Each row is a point. The window is the flat piece filled in between its corners: a triangle in 3 columns, a solid with four corners in 4, and so on. A path goes straight from each point to the next, and from the last back to the first. List the points from which the path goes on through the window.

Window (3 x 3):
[[ 35  13 -38]
 [-24  20  43]
 [ 16  -1  10]]
Path:
(1): [-15 -16 -10]
(2): [-25  13  28]
(3): [ 9 32 66]
(4): [ 47  30 -16]
(5): [ 11  -7 -49]
(6): [ 18  -5 -42]
(7): [ 49  36 -17]
(8): [ 59  29 -35]
(9): [-10 -10 -18]
(10): [ 10  -4 -15]
(11): [43 22 19]
(12): [19 25 42]
Through the window after points: 2, 4, 6, 8, 10, 12

Window (4 x 4):
[[ 20  -3  24 -41]
 [-38  47  13  -6]
 [-56  10  35  -5]
 [ 14 -49  18  -7]]
Path:
(1): [ 20 -34  20  12]
(2): [ -5 -52  16 -36]
(3): [  0 -28  11 -66]
(4): [24  2 44 11]
(5): [  8  11  32 -14]
(6): [  3   4  -1 -49]
(7): [-56  -4   6 -16]
(8): [-27  28  54   3]
Through the window after points: 1, 7

Window (8 x 8):
[[ -4   8  15 -14 -31  -6  -2  42]
 [  3  27  28  -3   1 -30  15 -13]
 [-38  43 -11  18  -9  11 -19 -15]
 [ 76  21 -22  20 -37 -34  -4  63]
 [  6   6   1   9 -38   7  27  -4]
 [ -3 -55  42 -34  -2 -36 -30 -40]
 [-50 -12  11 -23  45  36  13 -44]
 [ 38  47  23 -26  -6  65  28 -18]]
Path:
(1): [ 28  19  69   6  -1  34 -17  20]
(2): [ 60  18   5  33 -35  -2   6  66]
(3): [ 54  18 -41 -16 -22 -58 -15  18]
(4): [  8  27 -17 -28 -29  14  28  22]
(5): [ 34  34  33  69 -13 -11 -23  23]
(6): [ 18 -16  60  28  22  -7  -4  23]
(7): [-22  13 -12 -15  -8   4  -8 -25]
(8): [  5  20  -1 -19 -20   6  20  -2]
Through the window after points: 2, 6, 8

Window (11 x 11):
[[ -7  11 -52 -59 -16 -19  22  57 -20 -63   3]
 [ 47   7  15 -47   0  80 -11   0  49 -25 -41]
 [ -5  22   2 -24 -29 -34  11 -70 -22   6  -6]
 [ 59  15  26  -2  40 -42  21 -39  29  -4 -36]
 [-37 -26 -68  -7  70  33 -36 -27 -26  -1 -32]
 [-19 -33  24 -27   9  -9   0 -45 -11  -5  43]
 [-42  50  44 -37  -2 -35   0  -6  35  35  27]
 [-15 -32  25 -28   9  -7 -10  -5  71  -6 -14]
 [-22 -34 -68  32  31   1  48   7  15  30 -20]
 [ 14   0 -35 -34  27   2 -67 -25  -8   6   5]
 [-24  56  17  27 -25 -10 -11  11 -17  34 -29]]
Path:
(1): [  7   0  10 -38  12 -12  -7 -18  17  17 -36]
(2): [ -4  -4   6 -46   3   9  -8  -9   5  33 -39]
(3): [ -5   4   0  -9  20  -3 -18  -7  56 -47  32]
(4): [ -8   4  -4   8  18 -18 -12 -12  30 -15  16]
(5): [-14  20  -6 -23  -5 -22   1 -19 -31  26 -30]
(6): [ 14 -24 -13 -57  24  -5  10 -10 -20  32 -46]
(7): [ 28  14 -17  25  23   6 -17 -22  37 -41  -4]
(8): [ 18   5  19  10  13 -24 -26 -60  80 -48  31]
(9): [-22   7   1 -41  -3   3  32  26 -23  33 -49]
(10): [  2 -13  -2 -29   6  -5  -2 -28   2  13 -19]
(11): [-18  36 -26 -18  45  29  -5 -25  41 -59  27]
(12): [-41  31 -61  34  22  27 -18   5   8 -16  37]
Through the window after points: 2
